Each wall is flat, endless, passes through zero and stands at right angles to its row. A trip goes straight from one point to another. Which walls does it cross, in order?
(in the rows, 128 means zero)

Walls:
(1): [150 110 104]
(2): [131 142 151]
(3): [121  59  87]
(4): [175 133 100]
(5): [55 63 75]
(6): [ 76  97 131]
(7): [133 118 113]
(8): [125 183 132]
Trips:
[ 51 101 126] to [151 136  95] => 7, 1, 4, 6, 8, 5
[105 151 171] to [108 140 106] => 5, 2, 7, 3
[165 133 154] to [159 149 127] => none
[111  89 120] to [118 135 106] => 4, 8

Walls:
(1): [130 106 116 140 137 133 114 135 105]
(2): [135 134 168  66  99  91 110 170 162]
(3): [113 158 136 135  85  99  90 105 120]
(4): [121 128 155 191 146  52 139 201 120]
(5): [165 189 137  70  96  91 146 130 117]
(6): [197  99 142  99  88 121 176 161 139]
Trips:
[111 129 151  90  91 132 164 107 151] to [102 119 124 122 142 138 213 127 155] => 3, 2, 5
[117 116 162 158 123 124  89 128 162] to [168 146  93 135 111 126 112  98 152] => 4, 2, 5, 6
[143 128 104  95  67 121 104 152 150] to [129 165 120 135 117  94 108 133 123] => 4, 6
[136 129 102 104 140 101 110 145 125] to [112 118 137 244 136 126  92  89 141] => 6, 5, 2
[120 162  83 158 163 118 108 155 129] to [139 109 123 110 135 132 101 159 159] => 2, 6
[162  99 103 123  62 148 127  71 116] to [144 134 176 131 112 105 118 110 121] => 1, 2, 4
[128 153 200 184 142 158 102 132 148] to [108 107 124  68 116 134 120 126 103] => 2, 4, 1, 5, 6
[151 153 186 167 108 141 141 138 128] to [142 157 142 162 130 124 182 133 145] => 2, 3
[117 156  82  91 178 167  70 106 122] to [100  73 107 113 195 132 131 146 147] => 4

Walls:
(1): [116 135 126  98 191 196  94  95 179 100 138  72 113  83 148 106 119 129]
(2): [108 115 121  98 149 123 131 138  84 114 161 113 135 123 154 123 156 169]
(3): [107 203 135 146  59  54 183  77 111  98 136 174 126  95 155 107 139 177]
(4): [121 145 134  92 134  77 157 113 127 114 108  83 123 177 112 147 153 142]
(5): [100 129 104  91  78 144 104 118 144 102 121 151 149 126 142 123 164 163]
(6): [116  80 160 142 151 100 111 126  96 111 108  79  96 145  80 152 101  90]
(7): [136  98  93 109 105 115  79 135 156 143 139 133 132 167 121 103  92 208]
(8): [157 164 121 145 172 146  96 112 207 189 126 100 108 128 149 115  89 141]
(9): [143 105 117 118 160  95 107 117 113 203 114 137 106 162 108 127 109 132]
Trips:
[135 168 124 109 108  90 146 136 113 150 101 146 116 123 125 119 127 161] to [ 84 115 116 146 159 120 127 171 140 164 115 118  72 135 180 178  93 106] => 8, 5, 2, 6, 7, 3, 4, 1
[ 93 107  95  91 116  99 116 142 110 124 119 154 151 173 115 154 139 102] to [142 159 106 119 133 199 130 139 110 115 102 156 152 108 116 157 177 137] => 6, 7, 9, 4, 1
[153 129 177 152 120 181 106 136 130 119 160 118  72 122 130 149  81 124] to [ 79 101 146 120 108 141  63  65 127 119 151 136  75  95 140 108 151 111] => 5, 2, 3, 8
[172 159  94 102 103 152 156  79 121 125 131 178 174 118  79 150  80 154] to [129  96 134  84 113 101 145 143 118  83  92 130  93 138 186 111 134 143] => 4, 2, 6
[130 140 165 142 134 117  93 119 151 138 142 150 116 163 103 167 147 138] to [153 100 132 122 173 104 130 164 122 157 168 117 116 103 127 124  71 139] => 4, 2, 1
[152 105 164 173  73 133 124 136 116 151 162 141  99 123 139 121 138 142] to [ 54 115 130  86 122 168 134 178 152 117 112 121 142 101 105 137 124 144] => 5, 2, 3, 1
